Each row of a before or after table is a point. One or more steps were done to the points. Then noise was added and the rows were shuffled. The steps act on how far a point lies along the listed directions, d1 being the first. Name the steps. A step turns or swaps two directions, mirrors them in a line or flattens them onto one, adds a multiple of one to another, or multiplies one. Angles are multiples of 10 degrees, from the lower direction toward the higher: turns from -170 to 170, lines from 10 to 170 but not 90. Use the fewest steps. Two steps may share a direction if one is a turn and the other turns, adds or multiplies; they go together, in the order done. Otherwise the lowest direction goes first.
(in the rows, 128 means zero)

Directions:
(1): [175 116]
(2): [116  81]
Before (12 x 2):
[[152 159]
 [ 89  97]
 [ 70 110]
 [ 85  94]
 [172 147]
 [138 156]
 [ 80  79]
 [140 144]
 [155  58]
 [143 130]
 [ 94  89]
 [109 145]]
After (12 x 2):
[[103 158]
 [129 142]
 [114 143]
 [117 174]
 [103 142]
 [151  84]
 [136  67]
 [167  72]
 [201 143]
 [107 113]
 [155  80]
 [161  88]]
Steps: turn d1 and d2 by -80 degrees

Directions:
(1): [ 88  88 128 106 121 185]
(2): [112 121 141 159  54 114]
(3): [143 107  64 173 131 141]
(4): [112 163  77  82 102 120]
Before (10 x 6):
[[128  79 194 152 140 154]
 [131 128 156 129 175 110]
 [141 136 155 101 194 106]
 [ 85 141 109  53  95 138]
 [132 115 142 181  92 115]
 [112 140 103  95 154 118]
 [ 88  87 138  94  94 185]
 [119  97 165 116 114 130]
 [ 93 117 104 143  35 126]
 [146 165 134 114 106  89]]
After (10 x 6):
[[122 100 115 196  68 100]
 [104 140 113 126  92 100]
 [144 131 148 119 196 136]
 [113 124  29 123  86 137]
 [133  73  95 155 131 151]
 [103  78  94 113 121 195]
 [119 103 129 183 105 113]
 [126  52 144 177 142 180]
 [165 150  72 152 122  97]
 [130 144  92  63 202 144]]
Steps: add -0.3 times d4 to d1; multiply d3 by 2; turn d2 and d3 by 160 degrees

Directions:
(1): [ 91 160 119 177  91 133 121 165 196 104 123]
(2): [ 95 148 141 141 130 119 191 144 119 208 110]
(3): [167 123 137  86  63 146 121 148 152 169 176]
Before (14 x 11):
[[152 102 130  52 122 129 160 106 110 194 133]
 [102 151 126 168 114 157 145 150 179 120 148]
 [129 115 135 125 160 132 131 103 131 107 151]
 [ 60 150 107 201 146  88 173 143 145 143  66]
 [144 136 146 108  99 130 140 131 124 168 150]
 [106 133 142 105 113 123  98 167 144 127 126]
 [149 142 150 108 159 117 166 131  93 188 109]
 [192 117 123  78  40 153 120 158 163 171 191]
 [123 118 150 136 132 139 143  99 124 145 152]
 [117 153 158 138  83 142 197 177 184 249 131]
 [168 125 115  89 105 132 131 127  99 139 148]
 [123 113 129 144 120 129 109 132 140 103 131]
 [ 79 136 127 153 187 112 190 115  66 185  80]
 [203 106 154  67 127 131 154 130  78 188 167]]
After (14 x 11):
[[157 117 144  75  94 141 165 137  93 234 163]
 [ 99 152 139 157 141 117 160 123 119 138 104]
 [115 125 149 147 128 138 147 107 137 143 149]
 [144 113 130 127 187 143 133  95  95  95 135]
 [191  78 124  61 137 107 131  88  63 171 144]
 [ 89 175 140 192 119 116 190 188 162 168 106]
 [ 61 153 102 211 183 106 162 137 131  92  63]
 [ 67 148 120 137 121 120 186 144 166 182  95]
 [135 158 146 124 125 121 171 154 130 197 115]
 [101 123 140 109 152 112 102 148 114 109 108]
 [111 117 148 143 231 106 200  99  70 189  69]
 [103 159 106 160 113 120 153 152 142 125 109]
 [130 108 131 135 127 131 106 124 127 100 136]
 [129 125 137 129 122 135 131 124 165 122 166]]
Steps: turn d1 and d3 by -150 degrees; turn d1 and d2 by 40 degrees

Directions:
(1): [156  91 152 157 119 121 127 101 131 116  64  26 120 154 123 116  80 124
  97 120]
(2): [119 146  94 147  96  76  77 117  81 123 142 103 149  63 105 172 137 168
  74 146]
(3): [ 93 131 167  96 167  95 151 101 133 181 177 113  94 177 141 143 138 170
  63 111]
(4): [120 147  85 105 143 176 163 122  84 130  69 167 103 111 118 102 121 103
  42 116]
(5): [146 148 150 167 100 141 132  76 101 195 110 176 160 152 140 116  83 161
 139 192]
Before (13 x 20):
[[132 145  68  89 129 122 126 160  86  75 113 102  95  53 110 128 171 105
   40  78]
 [107 154 117 105 133 150 120 113 129 161 118 166 108 133 116 133 140 133
  123 115]
 [100 144 152 136 132 102  97 122 144 167 183 133 126 131 123 155 150 146
  157 118]
 [129 135 109 101 128 179 163 143 112 140 138 194 119 142 125  97 128 109
  142 106]
 [138 129 153 129  99 137 152  84 142 194 137 140 139 166 144 115  89 157
  154 178]
 [137 140 143 116 140 153 144 137 136 129 116 165 116 155 139  97 126  83
  165 147]
 [129 131 127 127 138 157 148 118 104 148  81 131 128 123 150 113 112 118
  118 147]
 [131 131 144 128 158 141 137 129 140 125 131 125 120 146 125 107 127 113
  191 121]
 [150 169 113 154  89 112  87 106 120 140 132 140 190  83 114 148 105 161
  141 188]
 [152 139 127 162 105 103  81 111 122 143 160 118 165 120 117 149 123 167
  160 173]
 [112 149  65 110 111 116 105 140  54  86  90 105 113  50  95 149 150 122
   15  95]
 [129 132 127 121 133 136 121 127 122 121 122 129 132 125 138 124 147 120
  134 120]
 [148 149 143 156 101  89  71 107  92 155 163 140 174 105 123 165 126 194
  141 177]]
After (13 x 20):
[[125 144 115 123 144 161 153 122 102 149  82 149 133 114 150 117 120 114
  120 150]
 [158 150 126 170  79  91  52 129 106 133 162 165 193  79 116 171 139 181
  209 189]
 [133 114 116  92 142  85 127 133 106 103 124  28  74 101 118 137 150 132
   16  64]
 [163 167 104 171  66 110  67 125 133 118 139 140 210  66 109 152 103 149
  186 193]
 [156 136 130 172  90 101  66 126 131 129 160 125 184  99 117 146 138 173
  197 174]
 [143 141  87 115 119 200 162 140 103 121 100 186 123 123 116  86 117  90
  139 106]
 [108 133 115 117 120  71 105 119  73 102 121  46 106  88  99 168 147 153
   15  85]
 [118 152 107 111 118 162 114 123 127 146 109 176 122 117 112 125 140 120
  143 117]
 [148 137 130 119 136 165 154 130 123 120  87 165 114 145 132  82 120  68
  153 144]
 [131 125 138 122 164 147 148 129 131 125 105 119 110 146 121 102 117 110
  172 119]
 [130 133 137 124 137 133 119 121 118 123 117 115 133 130 137 124 144 119
  131 117]
 [106 149 139 150 116 113  84 136 139 156 180 152 128 109 121 158 149 131
  191 130]
 [137 150 114 132  89 164 147 108 133 164 137 219 162 123 140 112 115 129
  202 188]]
Steps: add -1 times d5 to d1; turn d1 and d3 by 50 degrees; add -0.5 times d2 to d4
